Each point is reached from the start by the listed moves, each made 0, 1 or 2 times, or once backwards (-1), plus a little noise. Say if it took an odd or an even number of moves. Then give how often each move was made.
In the rows, zero is written as 128.

Moves:
(1): [176 122 111 124]
(2): [138 176 122 124]
(3): [143 127 159 123]
Start: [157 146 133 137]
Points:
[145 244 170 127] => even (-1, 2, 1)
[112 249 106 136] => even (-1, 2, -1)
[119 200 140 135] => even (-1, 1, 0)

Moves:
(1): [162 121 129 124 130 126 121 128 129 135 129 123 129 130]
(2): [139 182 132 127 120 132 130 113 141 125 133 132 136 117]
(3): [127 120 183 126 121 115 129 130 132 119 129 127 122 122]
(4): [132 133 130 182 140 137 136 134 127 122 127 129 130 137]
(5): [124 133 129 117 166 132 133 134 131 123 128 124 129 135]
(6): [139 118 135 131 117 180 118 123 137 127 122 125 117 125]
(7): [138 122 117 120 117 139 187 133 122 128 121 116 125 129]
(8): [128 133 125 124 120 135 126 168 126 130 131 133 126 131]
(9): [128 122 123 129 129 124 136 130 159 128 126 132 134 125]
(10): [122 128 133 126 130 132 129 128 123 172 138 128 115 115]
(11): [123 125 126 125 125 130 130 125 131 121 165 122 131 128]
Start: [135  89 147 133 127 146 139 134 137 157 123 128 137 101]
Points:
[172 113 220 158 181 106  83 227  93 249 165 133 115  99] => even (2, 0, 1, 1, 1, -1, -1, 2, -1, 2, 0)
[169  26 101 153 155 178  67 106 170 135  67 133 146 119] => odd (1, -1, -1, 0, 0, 1, -1, -1, 1, -1, -1)
[233 188 222  94 115 231 176 193 129 247 113 116  98  67] => even (2, 2, 1, 0, 1, 1, 1, 2, -1, 2, -1)

Moves:
(1): [160 141 124 128 140 131 120 119 130 124 116 127 124 131 129 122 135 130
 131 133 133 126 130 120 131]
(2): [121 157 131 124 122 123 127 132 127 131 130 135 130 131 125 132 128 129
 128 135 134 133 126 132 124]
(3): [134 124 166 130 125 127 125 126 123 127 126 131 132 117 130 134 129 123
 123 123 133 126 120 136 121]
(4): [129 132 123 161 127 131 132 123 128 125 132 132 128 119 128 135 127 123
 132 121 135 132 129 123 125]
(5): [117 134 134 134 162 122 139 131 135 135 130 124 131 121 132 127 129 128
 121 125 133 124 131 122 133]
(6): [120 133 130 126 135 169 130 128 130 122 127 130 132 131 136 133 132 122
 129 133 132 117 127 127 130]
(7): [137 124 130 124 116 126 165 130 126 130 129 131 123 131 134 119 142 121
 119 127 130 124 131 124 120]
(8): [133 130 126 135 127 134 123 156 131 138 132 125 123 132 139 122 132 133
 131 125 126 126 130 130 132]
(9): [127 132 131 130 121 125 130 123 157 131 124 124 129 126 133 133 123 126
 124 123 121 123 127 127 125]
(10): [130 127 127 126 130 134 125 122 123 157 129 128 126 137 126 133 127 124
 124 122 129 127 131 127 126]
(11): [137 126 126 127 129 127 129 128 133 123 166 126 128 126 125 134 127 132
 124 129 133 118 135 124 129]
(12): [130 127 129 125 135 123 124 131 138 129 129 167 126 130 130 120 117 120
 127 132 127 130 128 125 124]
(13): [135 121 124 126 127 125 132 140 125 134 127 131 166 131 128 129 128 129
 135 130 126 130 126 124 125]
(14): [127 127 137 142 134 127 127 123 127 117 125 126 127 160 127 127 123 131
 128 131 129 130 135 123 121]
(15): [128 130 126 124 126 123 125 118 126 128 133 127 129 129 155 131 126 129
 135 125 127 130 130 135 127]
(16): [131 119 126 127 136 121 132 136 131 125 117 133 126 129 129 163 129 132
 134 130 138 124 131 123 132]
(17): [121 125 128 128 124 123 120 126 134 129 125 134 130 130 131 130 153 129
 125 131 126 136 131 124 129]
(18): [130 125 128 132 128 136 136 119 130 130 127 137 130 126 125 129 124 163
 124 124 132 131 127 132 127]
(19): [125 127 138 124 130 129 130 127 131 133 134 126 127 128 121 126 136 129
 161 127 126 125 133 127 126]
(20): [123 124 127 137 127 124 124 129 129 137 124 125 128 125 133 122 130 130
 126 170 132 115 128 131 127]
(21): [124 125 127 121 125 128 125 127 136 125 124 127 132 134 129 117 129 124
 134 121 165 128 120 128 131]
(22): [130 125 137 119 126 132 127 124 136 131 130 119 123 120 127 129 122 126
 130 143 128 173 127 123 125]
(23): [124 129 130 122 120 131 123 129 124 127 123 127 132 122 128 126 119 127
 126 128 131 128 164 128 127]
(24): [131 127 124 131 129 131 131 126 132 129 127 129 132 132 123 131 133 123
 127 129 128 133 132 152 129]
Start: [119 123 126 134 126 126 124 122 138 144 127 119 123 129 120 133 128 153
 128 136 127 106 123 140 135]
Points:
[103 194 209 115 137  68  91  69 193 133 178 113 150 178 165 161 169 138
 163 189 103  33 243 134 105] => odd (1, 2, 1, -1, 1, 0, 0, -1, 2, 0, 2, 0, 0, 2, 2, 0, 2, -1, 2, 1, -1, -1, 2, 0)
[185  70 197 229 114 163 196 140 107 171  79 128 201 207 134 107 246 201
 195  37 224 101 134 145 107] => odd (1, -1, 2, 2, 0, 0, 2, 2, -1, 1, -1, -1, 2, 2, 0, 0, 2, 2, 2, -1, 2, -1, 0, 1)
[155 103  61 130 132 197 161  49 162 170 180 101 164 173 195 172 196 190
  90 116 131  25 114  92 141] => odd (1, -1, -1, 0, 0, 2, 1, -1, 1, 2, 2, -1, 1, 0, 2, 0, 2, 1, -1, 0, 0, -1, -1, -1)
[100 127  78 165 171 215  82  74 127 185  97  87 140 157 108 182 182 150
 183 225 200  76 144 143 158] => even (1, 0, -1, 1, 0, 2, -1, -1, -1, 2, 0, -1, 0, 0, 0, 1, 1, 0, 1, 2, 1, 0, 0, 1)
[236  99  97 172  68 131 149 104 212 106 166 129 114  78  94 113 161 210
 127  78 218 164 157 130 141] => even (2, -1, 0, 2, -1, -1, 1, 1, 1, -1, 2, 0, 0, -1, -1, 0, 1, 2, 0, -1, 2, 1, 1, 1)
[119 109 143 206 160 105 193  96 201 213 172 111  95  98 148 138 139 219
 138 114 103  35 249 189 128] => even (0, -1, 0, 1, 2, -1, 1, 1, 2, 1, 1, 0, -1, 0, 1, 0, 0, 2, 2, 1, -1, -1, 2, 2)
[ 85 147 178 169 136 118 210 168 173 127 185 214 126 184  86  97 163 157
 165 167 200 172 193 158  95] => odd (-1, 2, 0, 1, 1, 0, 2, 1, -1, -1, 1, 2, 0, 2, -1, 0, 1, 1, 2, 0, 1, 1, 1, 2)
[217 111 110 181 107 195 154  63 214 131 115 147 149 179 128 184 182 192
 113 111 234 217  92 110 121] => odd (2, 0, 0, 2, -1, 1, 1, 0, 1, 1, 1, 0, 1, 1, 0, 1, 2, 2, -1, -1, 2, 2, -1, 1)
[ 66 103 201 219 113  74  62  66 238 190 109 165 125 165 149  91  95 116
 171 201 181 215  75 142  89] => odd (-1, 0, 1, 2, 0, -1, -1, 0, 2, 1, -1, 2, 0, 2, 1, -1, 1, 0, 1, 2, 2, 2, -1, 0)
[168 124 110 100 101 211 130 177 106 154  56 106 159 128 186 121 230 213
 217 229 145  17 165 153 152] => odd (2, 0, 0, -1, -1, 2, 1, 2, -1, -1, -1, -1, 1, -1, 1, 1, 1, 1, 2, 2, 0, -1, 1, 0)
[ 78 118 128 180 171 131 160 163 172 201 122 169 192 225  92  98 152 191
 178  83  52  94 118 115 112] => even (-1, 0, -1, 0, 1, 0, 0, 1, 1, 1, -1, 1, 2, 2, -1, -1, 1, 1, 2, -1, -1, -1, -1, 0)

Moves:
(1): [134 134 116 119 126 144 138 122 133 128 123 125 128 126 121 128 132 123
 122 121 127 131 124 136 125 133]
(2): [119 135 149 123 128 137 124 117 126 132 127 127 140 123 123 124 133 123
 118 126 131 129 123 124 131 130]
(3): [128 125 130 122 135 123 126 129 124 123 125 129 129 120 137 131 128 129
 121 122 127 132 132 123 122 132]
(4): [130 136 135 111 134 139 125 132 141 132 126 146 128 122 127 128 117 124
 109 130 132 133 130 128 131 130]
(5): [100 128 136 140 140 133 124 129 129 124 122 139 132 123 143 124 118 135
 121 122 138 135 133 127 120 140]
(6): [126 114 138 133 124 130 125 138 132 137 122 136 119 121 139 129 128 135
 125 130 125 123 124 132 133 127]
(7): [138 132 126 127 131 130 124 127 134 129 135 111 123 137 123 128 121 132
 127 126 141 121 127 116 122 132]
(8): [126 125 134 133 130 133 132 125 125 117 126 135 135 132 136 137 127 141
 120 128 126 126 128 128 127 124]
(9): [129 130 133 139 132 114 114 128 130 137 132 122 136 124 131 138 127 127
 134 124 126 125 130 125 118 123]
(10): [132 120 116 117 135 133 126 134 130 132 128 127 139 119 124 129 125 126
 131 144 126 126 129 134 116 125]
(11): [129 134 141 142 131 126 117 127 120 130 132 135 125 125 139 126 128 122
 122 113 143 115 138 124 129 129]
(12): [123 131 127 123 127 133 136 120 128 134 130 131 130 124 128 131 131 128
 130 125 129 132 130 121 123 130]
(13): [119 126 145 132 113 129 129 129 123 124 142 119 122 121 122 132 130 123
 107 120 135 131 137 129 148 110]
(14): [120 124 134 128 138 133 127 134 116 124 131 134 133 127 140 135 126 140
 120 123 124 130 132 131 140 132]
(15): [138 130 129 133 123 120 131 135 120 130 141 121 126 135 130 130 125 130
 136 139 130 144 125 135 125 127]
(16): [123 131 123 128 145 135 124 135 131 125 122 131 127 122 126 129 130 129
 137 131 121 134 123 122 119 128]
(17): [126 137 114 118 116 137 134 122 120 133 126 124 129 126 117 123 123 124
 118 127 125 130 125 126 134 131]
(18): [134 122 139 127 126 121 132 139 123 124 132 123 123 133 121 133 130 128
 134 121 119 124 125 128 122 119]
(19): [125 130 118 117 128 134 130 136 134 126 114 127 131 123 116 132 116 133
 146 143 125 132 129 128 123 126]
(20): [136 128 124 130 143 128 128 123 133 138 122 136 125 125 124 114 118 137
 123 124 131 135 135 130 122 132]
(21): [125 123 123 122 135 133 137 133 126 138 117 135 133 134 138 135 127 121
 129 138 125 135 134 135 131 128]
(22): [126 126 127 127 141 120 109 128 131 131 112 141 126 125 126 131 127 126
 127 122 144 128 121 124 122 134]
(23): [139 131 130 134 133 116 120 124 128 124 129 128 119 127 116 130 126 127
 124 126 125 114 132 122 114 140]
(24): [129 125 123 131 128 133 123 117 131 122 122 135 129 130 130 127 116 124
 128 125 126 128 126 124 127 133]
Start: [128 120 119 135 131 119 136 127 131 139 120 117 118 123 149 125 129 115
 135 117 112 133 134 111 120 127]
Points:
[ 74 153 180 231 164  87  65  69  66 151 117 153 144  89 173 122  75 117
  29  47 176 141 203 111 122 161] => odd (0, 1, 0, -1, 2, -1, -1, 1, 2, 0, 2, -1, 2, 1, 1, -1, 2, -1, 0, 2, 1, 1, 2, 1)
[131 118 249 115 142 119  72 160 135 200 120 153 157 100 154 184 115 108
  86 102 175  96 142  95 130  55] => odd (-1, 2, -1, 2, -1, 1, 1, 2, 2, 1, 2, 1, 1, 0, 0, -1, 0, 2, 1, 0, 1, 2, -1, -1)
[182  87  93 149 150 114  89 106 144 203 101 121 117  80 165 104  82 114
 151 113 146  95 165 102  83 141] => even (0, 0, 1, -1, -1, 2, 1, -1, 1, 2, 2, 1, 0, 0, 0, -1, 0, -1, 1, 2, 0, 0, 0, 2)
[ 41  92 219 187 102 160 108 129 114 148 153 106 174  47 188 167 153 136
 105 117 113 113 154 132 141  82] => odd (1, 2, -1, -1, 1, 2, -1, 1, 2, 2, 1, 1, 2, 1, 0, 0, -1, -1, 1, -1, -1, -1, 0, 0)
[148 148 133 126 169 172 125 126 150 179 121 126 101 101 135 110  35 128
 119 142 140 174 173  92 111 157] => odd (0, 1, 0, 1, 0, 1, 2, -1, 0, 0, 1, 1, 1, 1, 2, 1, 0, -1, 2, 2, 1, -1, 1, 2)
[151 154 105 106 128 123 141 118 143 159 100  41  93 106  82  88 105 117
 127  98 151 149 146  86 103 136] => even (1, 1, 2, -1, 0, 0, 2, -1, 0, -1, 0, -1, 1, -1, 0, 0, 1, 0, 2, 2, 0, 0, 0, -1)
[165 155 119  92 151 117  87 155 178 133  73 161  81 121  68  92  79  85
 174 112 148 140 110  85 114 105] => odd (-1, 0, -1, 2, -1, -1, 0, -1, -1, -1, 1, -1, 0, -1, 0, 1, 0, 2, 2, 1, -1, 2, -1, 1)
[144 173  75 132 167 197 154  87 118 215  83 122 145  82 103 116  85 100
 156 154  96 166 156 117  53 174] => even (2, 2, -1, -1, 0, 1, 0, 0, 1, 1, 2, 2, 0, 0, 2, 2, 2, -1, 2, 2, 2, -1, 2, 1)
[ 76 100 135 177 224 120  46 129 121 146 111 109 177  95 249 153 102  98
 130  95 177 155 136  93  60 172] => even (1, 1, 2, -1, 2, 0, 2, -1, 2, 2, 1, -1, 0, 1, 1, 1, -1, -1, -1, -1, 1, 1, -1, 2)
[217 109  92 124 109 115 191 143 126 115 117 125  84 180 147 178 114 108
 141 144  24 147 105 118  73 140] => odd (1, -1, 1, 1, -1, 1, 0, 2, 0, -1, -1, 0, -1, -1, 2, 1, 1, 2, -1, -1, 2, -1, 2, 2)
[112  53 116  68 118 162 131 172 159 135  99 122 114  95 186 159 102 126
  43 151 154 129 143 124 173  96] => odd (0, -1, 2, 1, 0, 2, 2, 1, -1, 2, -1, -1, 2, 0, -1, -1, 0, -1, 0, -1, 1, 1, -1, 0)
